Rows are points. Before rounding, the points of a table are all equally far from one centre. They may lie mostly on one side of it. Write the centre, to within rounding.
In the rows, zero is written as 128.

Points, 7 rows:
[[ 87  97]
 [108 155]
 [131 138]
 [ 76 109]
 [100  92]
 [ 72 120]
 [ 72 119]]
Centre: [103 124]

Points:
[[137 129  83  89]
 [ 80 176 145 114]
 [109 200 112  95]
 [ 78 146 107 129]
 [ 92 113 118  85]
 [136 121 105  70]
 [128 129 108  61]]
Centre: [121 151 125 105]

Points:
[[176  90 144 176  93 118  50  99]
 [148 129 115 114 178 134  96 121]
 [162  88 143 169 145 184 118 155]
 [105 177 136 171 131 163  68 113]
 [110 163 151 188 117 142  56  93]
 [154 103 154 139 150 154  54  86]
 [ 97 154 113 143 119  92 118 140]
 [119 154 141 171 138 119 116  69]
 [166 107 165 128 127 101  95 173]
 [100  98 176 148 104 142 111  96]
 [152 143 149 137 100  98 127  87]
 [151 132 196 194 143 132  96 156]
 [101 107 161 162 131  80  80 101]]
Centre: [140 121 133 165 123 132  92 129]

Points:
[[110 192 158 214 136 117 140 169 135 159 117 117]
 [128 150 182 143 135 110 152 197 162 184 134  85]
 [166 112 125 160 162 144  73 176 135 153 117 111]
 [108 148 172 122 168  99 154 188 171 180 164 124]
 [ 94 146 212 133 142 102 108 191 151 133 121 142]
 [ 68 176 154 179 177 117 148 109 159 145 106  98]
 [121 172 140 113 150 115 145 184 168  99 104  81]
 [151 148 128 199 153 152 126 113 148 144 159 136]
 [132 147 163 126 174  97 115 191 158 164  57  97]
 [134 161 153 115 112  79 138 179 124 166  79 102]
 [127 113 207 165 170 165 162 119 147 138 139 138]
 [ 73 119 156 176 147  81 137 157 119 120 132  88]
 [116 133 131 190 124 154 158 174 147 130 139  87]
 [ 99 152 121 153 113 187 141 154 120 148 144 136]
 [123 135 151 156 119 109 170 134 145 137  50 110]
 [136 129 192 134 200 167 172 162 157 141 110 158]
 [135 150 179 153 129 164 154 130 151 110 169 108]]
Centre: [124 147 152 142 163 126 134 148 127 146 117 123]

Points:
[[121  93  83 109 101  99 135 153 175 178 115 196 149 103  98 126 103  83]
 [ 73  91  75 118 123 147 144 127 167 140 154 113 112  60 130 161 109 136]
 [ 97 100 122  73 121  99  98 161 131 125 105 149  98  76 137 182  98 115]
 [ 84 180 100 106 127  82 130 151 149 180  96 191  98 103 118 177 126  93]
 [105 138 111 113 122  72 148  95 192  92 141 154  72 123  85 174 179  73]
 [ 75 186 140 108 138 143 109 114 193 145 156 117 127 148  87 149 138 131]
 [132 117 115 138  85 109 160  76 144 149 122 183 141 174  99  98 129 126]
 [ 98 137 111 105  99 149 137  97 176 178  68 162 155 117 122 131 194  96]
 [ 88 114 109 110 109 163 164 112 139 135 143 138 158  93 149 167 160  60]
 [106 115 146 108 127  98 150  55 173 120 160 171 158  76  90 175 145 130]
 [123 121 128 104 131  98 159  69 185 166 101 126 177  89 146 160 135 102]
 [ 74 160 110 144 111 131 121 124 193 122 119 130 119  85 131 214 147 115]
 [102 158 109 107 104  99 147 139 134 179 153 122 130 105 122 192 164  62]
 [ 83 160 118  66 147 107 151  59 124 131 125 117 101 124 119 186 124 127]
 [108 141 174 119  92 139 102  82 117 143 159 123 168 114 122 155 121 119]
 [134 126  67 136  89  98  63  95 168 188 132 121 150 144 114 146 147  85]
 [ 61 124 135 102 139 167  99 131 165 169  91 141 128  78 117 155 151  64]
 [ 58 164 130  67  94 118 143 135 191 129 148 132 118 126 128 134 176 119]
 [ 79 125  89 171 132 110 113  79 202 152 150 151 166 121 103 183 151 100]
 [ 81 137 115 116  91 148 111 116 175 144 117 162 140 106 103 195 199 142]
 [ 99 152 158  85 114  97 128 126 171 122 121 182 140  63 117 161 199  89]
 [ 72 108 113  61 116 106 135 146 182 136 118 146 135 110 124 200 132  94]]
Centre: [108 132 103 118 126 109 114 106 146 130 124 148 119 107 110 130 141 108]

Points (30 x 24):
[[100 133 108 142 178 156 111 158  91 104 117 172  68 102 129 128  96 137
  171  80  89 152 183 148]
 [114 116  57 107 171 116  58 118 131  94 127 170 117  87 115 124 119  88
  195 123 135 156 174 160]
 [101  85 153 133 189 170 109 151 110 104 113 188 147  90 137 105 106 141
  150  62 109 144 141 150]
 [128 131 122 115 154 165  92 147  50  97 116 139 159 105 134 104  92 101
  181 115 113 123 185 147]
 [107 116 106 118 123 149  91 161 117 112 135 137  82  88 136 112 143 142
  203  89 142 102 203 157]
 [117 124  59 116 132 148  98 105 121 153 146 157 115 102 157  87 114 108
  160  80 119 168 173 142]
 [116 131  74 143 125 143 107 110 127 108 124 175 116 109  89  98  91 120
  184  65 115 131 174 123]
 [113 116 108 119 163 192 106 145 119 108 101 161 107 133 107 135  57  88
  206 136 130 106 174 158]
 [ 47  79 122 109 145 137 101 128  93 107 100  97 137  82 143 114 117 117
  186 104 122 124 209 173]
 [105 168 111  84 125 132  85 152 114 132 135 164 143  88 108  94  71  87
  138  98 120 161 169 191]
 [135  94  98 137 154 119 119 115 117  99 142 179 141  90 144  98  80  89
  155  84 119 141 155 118]
 [123 153 148 160 180 104  77 128 132 123 138 154 157 104 127  97 152 113
  161  73 110  90 202 121]
 [139 106  74  72 154 157 110  90 106 103 174 131 115  89 138 122 108  87
  181  73 121 140 202 145]
 [ 91 162 112 130 191 134 142 107 139  87 125 143  98 102 185 128  52 127
  183  95 117 155 197 155]
 [103 153 124 145 168 142  54 155 112  62 127 127  89  94 132 115 103  95
  152  82 123 123 208 126]
 [100 136  90 129 154 136 116 126 121  87  77 137  94 133 171 154 119  76
  146  73 161  96 204 120]
 [ 70 128 143 124 206 105  82  88 105  80 122 176 116  89 129 112 110 133
  128 116  79  83 200 173]
 [111  93  95  86 165 124 107 139 107 130 157 188 102  66  94 127 107 117
  128  85 152 154 141 105]
 [131 131  97  69 170 175  89  81 104  81 151 132  93 120 109 115  72 161
  114  79 130 169 215 154]
 [113 114  89 172 190 162  82 153 109 115 136 135 101 157 124 152 107  94
  156 113 130 156 137 149]
 [115 105 118 156 159 143 146 102 106 135 132 127 108 121 128  68  78 135
  166 114 131  93 184 141]
 [ 81 128 112 146 144 151  82 121  58 132 154 156 111 106 130 127  91 142
  180  96  94 159 174 166]
 [144 126  86 140 201 132 127 108  83  95 103 152 106  84 129  92 111 130
  137 114 121  95 185 153]
 [ 93 140 103 148 124 108  95 154 115 145 171 156 130 137 182 138 114 128
  139 100 155 125 142 164]
 [118 131  94 127 139 119 121 178 123 105 128 152 110 104 122  93 138 104
  127  80 100 103 189 165]
 [138 136 119 113 173 141 114 106 135 114 115 194 140 142 139  77  83 111
  149  48 111 106 169 170]
 [114  90 111  87 184 110 112 132  96 133 130 123  96  96 111 168  98  85
  168  80 174 125 211 203]
 [121 179 113  77 176 113  79 156 133 139 130 137  85 108 115 102  92  72
  165  86 111 143 210 144]
 [108 128  98 178 165 128  78 121  96 125 157 115 104  73 119 147  80 161
  152 112 132 160 187 116]
 [ 72  80 103 131 185 143 132 111 135 115 132 175 103 104  95 117  71  98
  185  79 143 114 209 143]]
Centre: [104 134 136  99 165 145 101 106 142 122 123 135 129 113 122 153 113 129
 140 110 133 128 174 147]

Points, 27 rows:
[[ 76 124 122  42 108 178 142  75 121 172 105 152 119 165 132 144 157 143
  145 143 185 102 153  73]
 [124  97 120  87 132 121 157  49  82 133 145 134 120 117 163 134 104 142
  192 156 154 112 117 108]
 [126  96 116  96 165 150 141 118 101 161 109 147 145 112 108 120 120 174
  174 151 159  88  53  59]
 [117 105  61  92 214 121 148 146 154 157 126 158 131 149 134 121 100 151
  163 139 182  85  71  94]
 [108 156 105  69 118 152 142  44 114 169 138 143 161 156 135 136 157 179
  175 146 153 111  99 109]
 [131 166  96  87 141 103 152  65 131 141 159 152 109 155 160 144 121 139
  204 182 162 123  86  53]
 [139 117 102  72 144 128 128  57 124 214 112 190  93 166  97  91 147 138
  157 123 152 122 132  93]
 [162 100 144  55 202  97 127 116 144 138 122 130  91 170 101 123 142 143
  172 144 143  70 122  72]
 [123 135 129  61 155 157 133 111  98 150 122 169 105 134 147  92 120 146
  138 164 131 141  71  68]
 [ 87 101  91  73 155 137 131  95 107 128 158 155 115 132 157  83 166 153
  189 159 153 127  86 106]
 [136  69  75  64 134 118 167 149 101 194 147 186 119 147 120 123 137 177
  150  99 155 103 106  76]
 [152  99 158  88 157 117 100  70 105 180 122 161 103 130 133 129 139 163
  169 156 183  88 129  84]
 [145  84 120 106 125 123 149  92 100 140  88 109 146 160 104 128 130 135
  184 170 122  72 156  83]
 [113 116 137 100 116  86 172  87 110 178 106 180  72 171 140 158 177 137
  188 117 155  89 108  69]
 [ 91 132 170  58 158  87 124  90 118 152 133 173 114 156 100 142 129 156
  176 146 177  71 107 110]
 [146 120  63  99 117  95 161 160  97 135 120 134 152 131 152 120 140 170
  146 156 206 123  95  92]
 [140 168 124  83 142 127 124  81 114 143 105 157 169 177 113 111 144 157
  178 169 121 136 103  95]
 [122 134  94  98 184 111 117  49 142 177 122 131 138 144 121 169 106 163
  148 156 194 123 145 106]
 [173 125  87  97 113 118 118  97  99 190 126 181 139 154 152 123 124 132
  155 157 198  82 101 109]
 [127 144  74  70 150  94 144 115 105 200 168 136 128 159  99 132 101 151
  131 139 151  92 135  48]
 [138  81 118  67 151 129 119 121  79 160 128 141  90 116 127 111 106 156
  123 125 172  94 147 119]
 [ 87 171 105 102 132 150 157 101 102 174 113 189 125 171  83 142 108 164
  161 148 126  96 121 119]
 [145 143 100  83 140 132 131  90 136 161  93 142 102 177 124 116 133  69
  174 149 100 104 142  68]
 [103 149  95  69 128 133 135 105 141 178 138 141 174 133 113  98 137 117
  123 146 144 143  71 120]
 [177 119  87 112 137  89 128  52 107 157 146 154 154 138 109 158 124 151
  153 138 154 119 121  74]
 [135 117  99 115 152 128 108  94  92 172 110 144 120 141  77  93 134 128
  141 112 206 118 138  91]
 [108 141  84  54 135 110 169  93  99 191 136 124 128 171 165 141 142 141
  147 166 156  62 102  62]]
Centre: [125 118 104  85 133 125 155 116 145 153 122 142 111 151 121 137 133 142
 165 140 161 115 118  95]

Points:
[[114 150  97 141 114  99 101 187 106  94  91 110 174 155 131 113  98 119
  104 162 101 150 110 101]
 [ 98 147 113 135 133  86 132 187 104 101  84 135 137 145 121  97  59  91
  134 148 146 132 181 106]
 [ 91 117 102 171 160  67  76 169  89  88  89 115 129 158 110 119 168 128
  108 116 156 102 147  54]
 [140  82  83 127 167  93 111 137  91 109  85 102 116 121 109  99 133 113
  132  94 128 160 173  51]
 [111 134  77 144 117  75  89 182 110  87  54 106 123 128 188  68 139 130
   93 130 118 102 145  85]
 [ 99 144 104 129  89  98 104 196  90 133  93 123  99 126 112 117 155  99
   71  92 137 121 161  50]
 [100 114  71 135 152  45  99 170 106 121  85 137 148 133 113 133 100  75
  130 166 115 110 159  89]
 [ 90 157 135  79 155  79  81 169  76 118  66  92 141 147 128 119 149 141
  114 121 105  92 130 135]
 [112 112  78 158 163  62  99 189 111 105 101 106 143 158 147 139 123  92
  120 121 141 142 122  97]
 [109 134  95  91 152  95  84 200  92  91  79 118 168 146 138 124 129  72
   85  81 142 129 160 102]
 [102 143  77 126 144 116  96 196 112  87  86 166 157 178 122 106 143  80
  109 160 173 135 135 101]
 [ 87 113  85 128 148  61 105 166  78  96  87 139 147 133 120 126  92 138
   69 111 126 133 165  74]
 [101 169 122 135 174  80  84 170 126 103  77 121 162 130 131 110 116 123
  150 116 131 166 141  71]
 [120 126  56 126 172  90  88 187  99 114  91 120 147 128  99 105 112 139
  120 126 117 161 118  75]
 [116 147 104 136 177  86 108 206  58  98  91 156 150 135 164 126 162 112
  109 153 134 100 139  81]
 [112 136  79 122 151  78  87 174  63  89  44 143 137 109 165 102 105 120
  117 126 127 155 164  59]
 [110 119 112 120 178  57 101 176 118 147  67 153 122 139 131 106 128  96
  106 175 118 150 160 115]
 [148 121 101 104 141  42  96 185 112 124  99 105 141 120 157 130 142 104
  105 135  98 124 151 126]
 [101 134 111 110 164  87  67 201  77  94  58 115 144 167 171 141 109 150
  110 161 122 148 147  86]
 [111 115  89 141 131  58 112 176 104 134  65 149 106 155 151  98 130 151
   63 133 110 133 164 118]
 [ 77 129 107 139 137  93 100 196 131 133 105 115 129 119 145 119 104  51
  109 125 132 126 163  75]
 [ 84 149  82  99 172 115  57 190  95  85  60 128 147 185 145 116 144  93
  124 137 135 139 182 117]
 [ 86 128 117 128 141  75 110 215  80  96  77 122 164 169 120 119 164  82
  105 104 146 136 147  75]
 [125 105 116 144 170  60  99 178  99 117  43 132 126 154 159 130 130  96
  101 124  86 126 124  64]
 [119 157 103 100 157  86  80 151 141 126  87  76 157 130 143 113 130 100
   85 133 123  81 139 122]
 [ 85 112  86 136 176 110 118 181 104 108 125 133 149 145 122 142 123  70
  120 146 114 150 155 107]
 [117 152  79 123 154  61  72 185  81 107 116 127 115 139 129 141 100  91
  101 124 123 125 134  90]
 [110 130  82 118 116 116  77 175  61 102  89 174 117 141 112 119  88 117
  122 131 112 145 119  49]
 [119 157 111 105 167  83 104 182 117 119  81 132 126 183 168 149  85 135
  148 122 121 159 159  96]
 [100 114  75 159 173  86 123 198 102 107  96 132 131 114 141 116 105  95
   93 118 163 108 159  88]]
Centre: [115 125 104 113 129 115 105 161 106 115  73 126 127 147 132 121 137 122
 126 133 129 111 158  86]

Points:
[[134 153  86 131 131 152 126 131 142 135 157  90 112  83 125  93 121  81
  160  79 125 134 181 122]
 [161 134  97  42 115 147 116 111 105 119  99  81 100  90 132  97 137  56
  131 118 138 151 111  70]
 [110 108 109  86 135 147  91 131  94 111 152  80  96 107 143  87 123  85
   96  77 126 186 128 105]
 [138 105  41 118 146 124 113 137 126  74 149  52 109 137 117  91 114  85
  116 133 143 160 163 106]
 [126 102  82 137 122 133 142 123  90  95 151  82 123  85 111 119 142  23
  122 112 141 146 153 159]
 [156 101  61 111 132 165  74 136 109 134 101  74 104 113  93  77 146  49
  128 101 112 138 100  90]
 [115 107  59 141 113 133  77 125  97 122 132  96 142 111 160 100 167  63
  163  89 124 168 159  85]
 [ 76 121  71 178 126 172 118 149  93 115 117  86 122 120 123  96 151  46
   99  95 139 148 151  52]
 [111  77  94  93 128 138 137 125 138  92 101  53  89  65 121  99 140  67
  137  92 122 132 144 133]
 [150 142 108 132 153 137 136 122 138 105 151 127 123  63 109 101 147 103
  113  72 125 167 140  98]
 [125 143  75 127 127 145  91 116  73 139 128  82  76  83  97  89 154 102
  119  82 147 171 133  98]
 [144 113 116  90 125 135 109 135 105  92 150 110  94 105 110  73 145  41
  128  85 109 167 126 117]
 [109 103  81 162 135 155 115 137 132 156 110 107  94 126 125 121 157  69
   88 167 171 173 122  99]
 [105  96  79 117 120 130 123  54 109  99 118  99 102 153 156  69 140 114
  152  83 194 145 119 115]
 [147 126  91  93 130 163  90 151 109  98 113 104 116 108 119  70 168  51
  114  57 135 147 138 109]
 [108 114  68 123  98 117 112 141 111  95 132  99 101 144  89  75 133  77
  157  91 102 166 144  71]
 [134  88 117 122 161 135 112  79 126  92 147  91 111 144 118  93 161 121
  107 110 117 150 166  93]
 [150 113  90  87 158 182  80 146  96 122 119  96 119  99 137 129 179  81
  142 126 155 152 146 139]
 [ 89 103  79 124  89 153 112 139 132 118 160  68  94  95 119  87 171  75
  157 119 167 113 171 132]
 [191 128  83 134  80 133 146 174  75  69 134  88 145  92 108 106 125  52
  105 112 150  85 121  83]
 [129 106 118  98 134 102 108 106  77 105 163 140 119 101 158  91 191 115
  102 101 156 155 119  40]
 [153  87  88  80 147 138 128 125  64 112  77  51 144  89 107 112 108  62
  126 125 177 148 132  78]
 [115 141  91  99 120 127  98 138  90 148 148  38 122  98  84 116 142  69
  136  97 162 106 122 107]
 [110 132  88 108 144 159 139 138  53 103 148  96 122  87  90  99 105  42
  148  69 131 137 152  66]
 [ 90  92  69 113 138 198 112 131  96  87 107  83 128  94 142  55 182  81
  114  87 116 170 135 109]
 [139 118 105  88 147 123 143 158 110 108 138 100  84 104  95  97 108 110
  124 108 164 139 207  75]
 [130 124  89 164  86 130 113 136  95 124 130  79 142  84  83  93 123  86
   76 105 134 155 160 101]
 [120 125 105 158 148 161 111 174 126 102 130  89 107  59 114 101 127  81
   95  83 132 139 169  97]]
Centre: [120 105  80 121 132 140 146 137  86 120 122 118 125 109 144  82 132 102
 125 131 141 102 118  98]

Points:
[[139 105 144 182 104 102 122 149 171 172 115 109  89 103 151 147 134 204
  166 126 153 107 133  86]
 [144 111 129 157  90 131  91 177 160 118 105  88  79 129 127 123 141 156
  153 146 223 149 114  47]
 [128 119 116 200  96  97  88 176 168 106  90 135 123 158 120 136  97 184
  141 119 120 133 110  79]
 [125 123 142 212  59 133 113 170 148 114 108 144  55  95 117 126 121 213
  160 125 130 131 123  83]
 [142  69  95 165 111 129 117  92 168  95  94 118 103 137 101 150 108 186
  165 149 147 116  98  71]
 [143 101 103 217 107 115  86 149 178  99  99 140  87 145 107 153 103 176
  170 153 163 143 126  71]
 [136  96 128 177 124 130 105 154 186 104 101 133  89 122 148 141 100 204
  158 137 171 127 104 104]
 [124  79 128 173  59 115 154 113 172 114  85  92  77 105 143 146 123 169
  143 126 186 115  99 103]
 [112 117 116 206 128 105 127 155 177 116  86  83 122 146 123 154 180 174
  140 120 151 132  90  61]
 [119 110 122 160 111 106 152 133 127 129 101 126  68 144 165 192 116 180
  127 123 154 132 103  90]
 [137 130 170 172  85  99 111 130 168 103  75 120 133 157 133 156 105 176
  157 148 181 177 130  82]
 [105  91 137 183 123 105 116 144 146 100 102 135 108 129 139 149 133 199
  116 132 129 109  90  79]
 [130  70 128 196 145 137 146 135 169 124 135 140 133 136 142 150 110 190
  175 146 159 134  82  64]
 [117 115 115 205 121 111  95 155 179 141  76 165  92 108 152  86  97 174
  126 131 147 140 112 103]
 [111 114 112 168 104 103 118 155 188 113 120 121 125 140 137 130 100 168
  126 171 158  98 120  90]
 [158 117 134 182 107  86 139 153 164 104  98 140  86 123 151 112 143 180
  149 120 165 118  57  36]
 [106 109 142 166 121 136 104 147 162 115 115 129 113 133 139 173 129 204
  158 143 156 171  75  90]
 [145 132 125 157 118 119 104 184 158  77 141 159 101  93 151 151 117 137
  200 126 137  79 104 131]
 [128  60 104 175 125 116 141 140 124  97  90 133 116 144 102 147 117 177
  151 168 155 129  80  54]
 [112 121 142 200 131  89 177 114 143 124  93 137  85 131 119 147 102 211
  173 156 137 148 132 105]
 [ 94  96 120 183 105 125 102 145 138  84  62 149 121 133 143 163 116 186
  144 135 173 156 143 122]
 [ 77 145  93 174  79  97  96 144 151  82 127 117 114 124 103 157 107 163
  171 139 145 115 101 105]
 [ 98  82 141 195 114  88  86 111 152  90  92 113  93 141 123 149 131 193
  168 144 147 157 121  73]
 [ 97  98 148 185 123 145 100 152 173 100  99 136  88 137 111 140 141 213
  157 148 159 119 105  68]
 [ 80 111 167 175  74 132 109 123 142 116 131 154 127 130 130 183 134 181
  184 138 183 141 105 115]
 [118 115 173 183 112 139 101 156 172 132  83 162  41  83 164 123 143 156
  135 117 164 116 132  64]
 [106  98 100 166  68 102 105 168 179 140 118 137  99 112 101 169 118 163
  175 131 174 119 124  61]]
Centre: [131 121 129 164 103 142 146 132 134 116 112 139 102 134 125 101 152 115
 181 114 135 151 131  93]

Points (30 x 24):
[[177 146 119 161 115  75 104  91 101 131 137 140 118 152 140 155 108 122
   91  70 128  40 133 141]
 [178 149 114 137 129  72 147  77  92 151 171 124  91 159 133  98 139 128
  105  90 132  66 111 152]
 [143 183 113 121  96  81 148  80 115 141 158 125  73 176 133 134 150 116
   94  92 109  81 106 145]
 [168 152  96 140 105  69 163  69  93 145 133 147  91 168 100 133 117 145
   95 113 137  57 134 152]
 [175 148 126 119 103  97 134  78 121 138 138 136  90 159 100 121 120 164
  109  65 116  38 121 133]
 [142 142 137 147 137  45 143  61 115 120 124 136  83 173 115 151 126 127
  107  88 104  54 134 129]
 [184 146 142 167 122  70 124  69  96 136 156 111  75 167  87 150 156 147
   99  77 111  83 107 121]
 [170 158 128 133 105  71 143  87 105 140 132 127  81 178 159 129 138 152
   96  97 102  63  92 122]
 [165 156 126 145 106 100 137  85  87 127 136 106  93 181 137 153 123 149
   64  95 128  39 111 150]
 [164 173 124 145 119  69 167  80  72 154 159 103 105 167 161 127 123 115
  138  91 138  70 117 121]
 [132 154 118 144 123  87 142  93 124 127 172 151  88 156 110 185 146 104
   94  79 155  45 135 118]
 [170 166 180 130 116  72 163  73 109 136 164 127  94 173 100 153 136 147
   93  94 121  77 107 145]
 [155 138 133 136 121  86 150  79 111 167 151 121  75 157 120 163 134 141
   91  83 128  42 125 168]
 [153 151 126 171 102  79 141  92 114 152 155 114  78 175 106 141 112 130
  132  82  75  85 141 114]
 [188 168 140 128 139  81  99 104  82 139 147 113  97 192 126 147 129 124
   95 103 152  49 119 117]
 [142 155 139 167 111  85 166  93 125 142 186 130 103 170 120 119 108 122
  104 101 130  40 104 129]
 [153 153 129 132 144  55 136  86  99 118 158 121  93 172 140 151 110 147
   97  69 119  58 137 133]
 [143 158 145 163 123  83 165 108  97 137 174 108  69 173  94 150 120 133
   85 101 129  71 120 167]
 [131 165 119  96 116  88 154  68 123 131 151 108  94 178 124 118 151 158
  106  96 109  59 107 159]
 [131 180 140 127 100  81 152  80 124 146 156  96  80 183 123 138 114 123
  126  84 158  60 132 110]
 [190 164 120 119 124  84 139 105 119 158 138 122  83 149 121 142 113 163
  108  61 137  79 127 106]
 [167 187 123 137 153  84 145 103  99 155 146 118  63 167 123 132 115 145
   94 103 123  58 107 141]
 [157 148 115 124 132  46 121  80  95 131 157 150  79 162  96 157 124 154
   92  90 150  77 109 148]
 [165 163 128 148 133  76 131  68 109 117 159 118 100 180 130  98 136 157
   83  89 134  74 119 124]
 [143 161 169 148 103  73 170  81 113 137 168 131 106 180 125 149 115 142
  117  88 127  46 144 121]
 [158 181 109 166 114  70 138  75  80 136 150 127  91 134 117 125 100 165
  117 112 135  38 110 162]
 [175 137 143 123 102  72 147 116 102 145 126 143  93 192 117 159 134 120
   98  98  90  65 101 107]
 [173 146 127 119  90  77 137  96  94 155 140 111  91 163 137 129 128 131
   69  77 124  66 128 133]
 [174 141 146 168 115  62 155  82  95 152 155 113 104 164 106 137 133 171
  106  98 142  45  97 158]
 [162 149 141 129 105  63 154  97  75 133 128 112  64 191 110 117 122 136
  111 117 134  53 123 143]]
Centre: [136 147 131 140 119 105 129 103  99 126 134 116 119 134 110 148 139 135
 128 119 130  84 115 124]
